Rows are points. To make a cloud, some directions were put in groups of two or more. Within a group, all points are equally far from the middle, so they leave a hole (a ring in 2 directions, a hollow ball in 3). The other directions are filled evenly. Then the cloud was stretched, turned, moved and blurred a little. Count the holes, and give their numbers of directions, smallest first.

Cloud (21 x 3):
32,60,4
16,17,10
-21,-6,-20
3,-13,-3
32,42,0
14,31,24
-42,-1,21
-3,-4,18
-1,-16,-13
35,6,-9
-5,-32,12
-36,10,9
-14,18,-29
8,-3,-3
-23,-18,8
23,-11,2
-7,-16,38
34,13,0
-28,-46,19
-33,17,10
-22,0,17
Holes: 0

Cloud:
-24,13,2,3
-27,3,-30,4
-8,8,13,-43
12,34,0,19
-11,26,8,17
9,-11,-5,19
-13,-48,0,28
15,-35,-1,-23
-7,-25,-16,-1
-28,-24,-12,-4
-18,-1,16,20
-22,8,-12,-21
10,21,-5,-5
34,11,7,-24
18,-7,14,-9
-8,35,-5,-4
17,-22,-20,-3
-21,-18,-15,-14
5,-9,22,-6
22,3,6,33
29,-15,-4,-27
20,-7,19,-2
-18,28,1,9
7,-33,-5,2
21,-21,30,-8
3,43,-4,-18
10,-2,-35,-27
27,-8,-2,-10
31,14,-1,21
11,-60,-7,-18
Holes: 0

Cloud, 48 rows:
28,-13,16,7,-36,-17
-37,-43,-8,-2,29,31
18,12,-10,16,8,-53
-41,9,1,12,44,-6
-17,15,-20,35,-22,-34
-29,-31,38,20,-2,0
-33,5,35,30,3,-6
3,-3,-8,42,-30,7
16,6,-11,29,21,-43
15,32,47,-22,-18,10
-22,-49,-10,-25,15,-30
21,-43,10,24,41,0
-12,-34,-44,12,8,26
14,4,22,12,-3,48
34,22,12,-18,-37,21
-9,12,53,-8,-11,-35
34,17,13,-19,-32,27
15,41,10,16,-16,30
15,41,-12,18,24,9
-29,-33,5,10,60,-7
42,-21,15,-18,-14,-3
8,-1,35,-27,1,44
22,-24,-8,17,33,39
-34,-22,-10,-10,28,-49
-36,-50,-4,4,42,3
-7,-40,28,-43,21,-10
35,28,25,-14,-37,-3
-10,-29,-14,-53,-5,-2
-22,-16,-51,8,27,5
28,-8,-24,-11,3,46
41,-20,1,-16,24,-27
7,47,-36,-4,3,5
12,-36,-25,28,5,22
-32,-35,26,-9,-22,-20
14,-3,27,-10,5,51
12,-15,-2,15,58,21
-33,9,-19,33,-32,-9
35,6,4,-6,25,-46
-25,-7,-20,-11,11,-56
-7,15,-8,-33,-52,11
-33,-29,-7,-19,20,44
33,12,42,-17,-26,-1
24,-5,-22,-26,-17,37
19,41,-3,-16,-32,-36
27,-37,19,5,43,-24
25,22,-3,-15,46,18
-30,-2,-1,15,-40,-37
-7,-45,17,16,55,5
Holes: 3 (2, 2, 2)

Cloud, 80 rows:
23,13,22,-14,-21,-8,12,-5
6,24,3,1,13,-45,24,4
6,-8,-60,2,5,2,-11,-11
3,17,26,-25,-12,-27,-6,7
23,34,29,-32,-20,19,6,-11
18,2,-41,4,12,-23,12,27
27,10,-28,-13,23,-13,-22,21
28,-8,14,-2,-2,-19,23,-42
-3,27,13,-29,-8,1,-12,29
4,-5,32,-8,-19,12,-38,7
-16,4,-12,-39,14,-1,10,-2
-26,24,-24,11,6,-2,-7,15
44,31,23,14,-2,-9,-19,31
21,-18,-14,3,28,-21,6,-17
12,41,31,-25,-9,5,-3,-4
-9,-18,20,-4,17,-11,-9,-39
2,12,-1,-12,39,14,12,-8
19,-11,28,-25,-7,-30,8,-21
8,-11,3,2,9,21,-25,8
-6,15,21,-17,1,3,16,-32
20,0,-18,-16,5,-17,-2,29
-27,-12,-22,-10,-11,4,-6,-7
15,-17,-6,-18,0,-28,-2,-19
-17,29,-2,-9,7,-2,12,8
16,20,-9,-32,-1,-5,10,-26
19,-34,8,-14,-13,-26,-13,13
28,-4,-13,19,-15,-3,-16,2
-8,-8,-28,-28,1,-6,-22,26
6,6,19,-13,16,2,-39,10
-3,6,-40,1,11,9,-12,7
-5,-5,-26,-13,-8,6,-15,18
14,5,2,-15,29,-24,3,20
26,-26,-16,10,10,6,-9,-10
-24,-7,-10,-6,-9,1,-25,24
0,-1,0,6,16,37,-6,2
2,-22,-51,-14,-2,-3,-15,0
-12,6,8,-30,33,-27,5,6
-2,-35,-2,2,17,-23,-12,-29
-30,-7,20,-36,1,18,-37,3
9,29,-1,-6,18,13,-17,29
-35,3,12,-7,9,24,-28,30
-17,8,18,-13,-17,3,-13,27
-4,9,9,10,-16,-8,38,-24
33,-9,-14,16,-1,24,-15,-4
-23,5,-19,-5,20,9,-21,21
13,-10,-20,-27,21,-28,-5,16
-27,-29,11,-39,-10,-11,7,-1
50,-17,14,0,-9,-8,18,-33
26,-1,-24,21,3,27,-13,28
25,-23,-8,16,20,-23,-7,-19
-3,8,21,16,-14,7,18,-7
16,-3,24,-6,-1,9,-18,-23
24,-5,12,20,8,-38,5,-6
-10,4,3,-11,22,7,-34,7
-10,20,8,-14,-16,10,0,-24
30,-5,-24,-15,5,-6,-12,-7
17,6,26,-18,3,-14,-17,-9
-13,-6,0,28,-6,-28,25,-35
22,6,-40,37,9,-10,0,-2
41,10,11,-26,1,-19,-12,20
10,-1,-1,1,1,-10,-9,-10
15,-19,20,-35,-5,-5,12,-5
-10,9,1,16,16,-11,39,-27
-1,-4,-10,-23,-1,0,-11,2
31,-2,-15,-6,40,1,-12,21
7,-16,-29,2,-11,5,-11,32
0,-22,-10,-18,-21,-31,-4,39
9,34,49,-21,-6,-40,25,25
40,3,0,-12,12,29,-20,20
-24,13,-11,-7,8,25,2,10
14,-1,24,-14,4,11,28,-35
-14,6,-37,0,4,-9,3,10
1,-14,3,10,-6,-5,-3,12
19,7,26,-2,7,-25,10,-22
30,5,-18,-2,1,-3,-2,25
22,9,8,-20,-2,2,-18,14
0,14,43,-12,5,0,24,3
-9,19,3,-11,24,-1,0,13
11,-4,20,2,31,-23,1,-26
-31,-26,-17,-24,-9,-20,-6,11
Holes: 0

Cloud (107 x 9):
-20,0,-32,27,-27,14,-23,-3,-3
-14,-15,21,17,-7,-33,17,17,-10
1,-13,-13,11,1,-24,-10,14,28
-5,2,6,-32,-10,-26,7,-11,-12
-16,10,-39,-17,3,18,-19,20,-14
3,-17,17,-15,-15,0,27,-7,-23
-13,27,-3,1,0,7,-27,-1,-5
17,20,-10,2,0,9,-45,7,-6
15,4,13,-4,-25,-1,3,-4,-4
33,3,-12,-3,-2,7,-39,-20,-3
13,-12,-3,17,-21,-4,-11,8,-8
-9,14,16,30,-11,1,-6,-26,-1
-17,5,1,-32,-14,5,8,25,25
-6,24,4,30,-2,-22,-28,-20,-17
5,23,-18,-18,-32,8,-22,-11,7
6,-5,-7,-9,-12,-4,-32,-26,0
-8,5,-10,21,-10,13,-14,4,-40
-13,-11,5,9,-11,20,6,-25,-18
15,-17,4,27,16,17,-6,-1,5
-11,-1,11,11,6,-27,3,17,4
6,13,-37,3,-22,7,4,29,3
-18,10,-17,23,7,12,6,38,-4
1,-16,9,15,33,-22,-10,1,26
-12,10,10,1,-17,14,-13,-4,0
40,29,-20,0,-11,-19,29,-7,8
1,11,-16,-28,-5,-7,23,-9,60
-20,-8,-25,-1,-15,15,27,-7,27
-30,21,-19,10,-2,-10,16,4,-21
13,-6,-13,15,-15,13,-17,5,-33
4,-2,15,-11,-36,8,10,-33,10
13,10,11,-10,16,-14,13,-20,18
16,31,8,-10,-30,6,4,-8,-23
16,0,-7,-9,7,-2,-42,-11,-3
-11,13,-6,26,-37,-8,7,8,29
-16,-5,17,35,-8,-15,7,17,-17
4,-10,21,-1,29,2,1,1,-15
18,1,-15,17,-10,22,17,5,-7
13,-2,9,-4,-14,-8,-19,5,16
3,-1,-10,39,-33,-3,11,7,29
-21,-6,-1,18,-17,6,-12,14,-21
-20,19,5,-9,-8,2,-37,-28,-25
-17,20,-18,-5,3,7,-26,1,9
-34,-9,-4,-3,10,17,-14,16,-16
19,-9,7,6,-16,3,32,-5,-36
-2,29,-26,13,-5,2,2,10,-25
4,30,-13,1,-9,33,15,-27,-6
6,-5,-1,18,-17,2,13,-15,49
0,-1,-33,0,25,18,7,7,-13
19,28,-12,4,-16,-2,5,9,-21
42,-9,-21,3,-3,-5,-15,-14,14
15,4,11,-16,-23,16,18,-23,8
15,21,-4,-16,-19,-1,-15,12,15
5,-23,12,-9,-6,2,31,-4,-22
-26,-1,-22,9,-13,7,-12,28,7
17,21,-18,0,-17,-6,23,-4,-9
-11,8,-15,-19,-9,-11,34,-10,-1
-5,11,-14,3,14,-14,-14,-18,15
-4,15,-4,10,-31,5,-24,-48,-20
-18,2,4,14,-13,-6,-3,-38,-11
19,33,-12,-6,14,-31,-13,14,9
-1,4,-11,45,-9,6,-14,13,-13
30,9,-21,13,2,-4,24,-4,9
22,8,2,21,1,-21,-13,5,12
20,-20,3,-6,18,-2,-6,-15,33
-27,16,-22,14,-6,-8,-23,5,27
4,20,-30,33,6,-6,-8,19,-14
-1,22,10,8,-11,-2,13,2,-32
14,-18,-19,8,-15,12,13,0,28
9,1,-14,-2,2,-7,-8,5,-21
21,10,-2,-1,-16,-11,3,-14,-16
0,-7,-36,-14,5,10,16,6,14
0,-17,-8,25,21,0,-6,30,0
-16,16,-2,2,-29,-32,-26,0,-5
0,9,-13,-29,-16,1,-6,-34,-23
4,-19,-9,3,-16,-3,5,-12,12
6,35,2,-2,-19,-4,12,-50,-1
-9,-12,-30,-22,-20,15,3,-10,9
-45,-14,-17,18,-17,-4,-9,10,3
4,-9,-25,16,10,9,-26,7,-25
23,10,-6,-8,-25,-8,-18,4,-40
-26,12,4,-25,-10,-18,17,10,8
-46,-4,-14,15,10,-13,4,32,-3
-11,12,3,-4,-33,-16,24,-7,-4
16,5,16,22,-33,-6,-25,-2,-39
-3,-3,-7,-11,8,-7,9,-16,15
7,-17,0,10,-25,3,-5,7,-16
-1,12,-7,7,-17,-20,3,26,35
-14,-14,-12,18,12,1,19,-2,-7
-20,-9,5,6,1,-9,21,-6,23
-7,23,28,7,-23,8,-11,-18,-11
16,-13,3,6,-26,19,-1,-5,30
3,17,-33,10,-30,30,0,15,8
13,8,-11,-33,26,-28,8,-19,19
9,28,-47,-15,-25,33,-3,-13,1
1,-31,27,-9,-17,-2,-7,-17,-21
13,5,-11,-4,3,3,26,20,28
-2,26,-4,3,-8,-13,14,-30,2
24,17,-11,11,14,20,-19,-27,3
-26,-10,12,6,-26,-8,-11,8,-4
8,-24,-15,-11,28,-7,24,-2,20
13,6,17,-2,-23,-18,-7,6,-13
-12,-4,-6,8,28,-23,-11,18,26
-6,15,-22,10,13,3,31,-12,8
16,-8,-20,12,-27,-3,-7,3,-4
30,8,-1,13,11,5,-27,-17,-15
32,2,-1,3,-20,-7,2,-20,-32
28,-17,14,0,-2,-10,8,-17,44
Holes: 0

Cloud:
3,-7,-19,21,-25,-9,30,-9,-21
-6,32,-11,-14,-15,-32,-15,2,-20
9,30,0,11,1,13,-28,-26,-19
2,7,17,15,14,11,22,4,28
-22,29,22,26,33,16,-13,-33,-18
-6,41,-28,-2,4,22,3,29,-9
-32,0,-18,15,13,-15,9,-24,22
-4,16,23,-3,-19,-24,12,-4,10
-3,15,-20,1,22,-42,6,-3,-10
15,32,-14,-6,9,-8,9,11,23
-23,9,11,18,30,21,-7,-20,26
-10,-2,14,45,26,15,6,-28,-30
-5,-34,23,4,5,10,2,-18,-27
25,45,15,12,6,-22,5,13,-18
9,38,22,23,-2,19,7,-23,-15
11,13,-24,13,50,28,21,13,-13
-1,30,19,-6,-7,-7,16,-12,13
9,15,-33,29,1,7,25,-24,-16
-27,10,-46,17,-15,20,13,9,5
-30,-9,-33,39,7,7,12,6,1
12,-8,-13,1,30,-22,24,-25,-10
-29,39,0,27,-2,-10,-5,-24,-13
6,4,12,-10,1,-32,13,9,10
26,-4,-13,-1,17,-26,7,-24,-23
12,-6,-14,-3,-6,-31,37,-10,-29
10,35,9,1,-14,31,4,-8,-30
-6,28,-9,-6,4,-8,0,21,31
-38,11,-29,11,11,-27,7,5,4
29,13,-3,-12,-11,-2,30,7,-10
-25,-16,8,24,1,-17,-12,-14,-24
10,-4,8,12,-3,-15,40,-18,-27
15,20,-29,-6,3,6,-11,-2,-41
20,-16,18,11,20,14,16,-3,0
-26,-21,23,-8,2,-1,10,-8,9
0,19,8,-33,16,-8,-11,-15,-12
10,-16,-27,26,5,15,23,-31,-5
-19,4,6,-23,-22,-26,-7,10,14
20,15,6,-5,23,-25,16,12,8
-33,-6,-5,5,23,25,27,-5,5
-17,-9,18,3,-16,-39,7,-25,-10
0,34,-26,0,18,27,27,-23,-6
-46,27,-3,-5,-30,-2,-12,-10,9
15,28,26,21,1,-18,-10,14,-13
13,7,8,2,22,-19,34,-23,-32
-36,-6,-13,10,26,18,23,-8,-12
30,-9,-5,30,21,8,-5,-5,-8
11,43,2,-9,-6,9,27,-14,-15
-20,19,-22,14,-9,6,18,16,41
26,14,-30,5,8,-24,25,16,-25
5,60,-9,-11,1,9,8,0,-9
1,-33,-27,-12,3,1,7,17,-1
-21,-12,-16,14,34,11,-15,-1,2
-41,15,10,-8,-6,2,7,-4,-26
14,16,29,-8,-11,-13,8,-8,-32
-5,14,12,-7,-16,-2,0,4,29
-36,8,-19,-10,-10,9,29,-9,19
17,26,8,9,28,11,21,12,-44
-35,2,5,17,-19,-3,-1,-24,28
6,-18,-31,20,5,-28,32,19,8
-5,-2,-10,4,-1,18,43,17,1
17,-3,-34,-1,16,35,6,-18,-32
25,15,16,-3,24,-15,21,-12,-38
2,16,19,-12,14,-11,14,2,14
-16,29,-21,-14,-7,5,35,18,-7
-4,6,2,11,26,-1,30,-31,12
-28,41,-17,15,9,25,-3,22,24
-36,13,3,1,-12,24,-2,-6,29
-35,27,6,22,-1,-26,13,-11,22
21,19,9,27,-7,17,7,15,-3
-6,4,18,20,-2,3,21,-20,-42
-17,12,13,19,28,39,-15,-3,7
-8,11,11,28,3,33,9,-31,-28
12,6,14,9,15,2,23,-4,-51
-7,28,-6,33,-7,-10,4,-28,-23
-17,15,-12,12,32,26,-13,-21,-29
-7,18,-3,19,-27,29,-18,-14,-5
-3,6,-44,6,31,11,4,14,6
-32,11,35,19,-6,-8,0,-23,-10
1,37,6,16,30,41,5,-7,-31
8,35,0,-18,14,8,22,-12,1
1,-4,-4,14,6,-24,-16,8,22
15,8,26,30,21,4,31,-27,-18
-15,30,-6,2,8,15,-20,26,-5
18,-32,-6,21,29,-6,22,-14,-5
-15,17,-16,-12,7,14,-29,9,-12
16,25,-17,-3,-35,-8,22,1,-17
-25,50,-4,-1,6,10,9,-18,10
-13,-1,-17,-12,18,-6,43,-6,-14
-25,6,-13,6,39,0,-11,-9,-17
-23,38,-6,0,19,31,3,10,15
-1,-19,-14,41,20,3,-3,-13,20
6,-29,11,-12,-2,-20,-6,-1,1
-20,0,-9,8,-6,-42,-2,-21,9
-20,17,-30,-12,11,9,-26,0,-1
-9,34,-35,0,-5,7,20,-28,-3
22,20,-21,4,20,-6,32,31,-24
-15,2,-2,4,10,42,19,-17,-34
-14,-9,-4,-9,17,24,17,17,-9
-25,18,-34,-1,2,2,-6,-27,-28
-14,25,9,-21,21,14,0,-28,-34
17,26,-22,18,-6,-15,2,9,-33
10,5,8,11,-18,25,16,8,-10
13,-28,-34,0,6,-2,30,-24,-29
1,-27,6,30,5,-6,9,-34,-24
-3,33,-17,-8,8,-11,35,27,-14
5,7,-29,-1,-27,-20,38,6,3
Holes: 2 (4, 4)
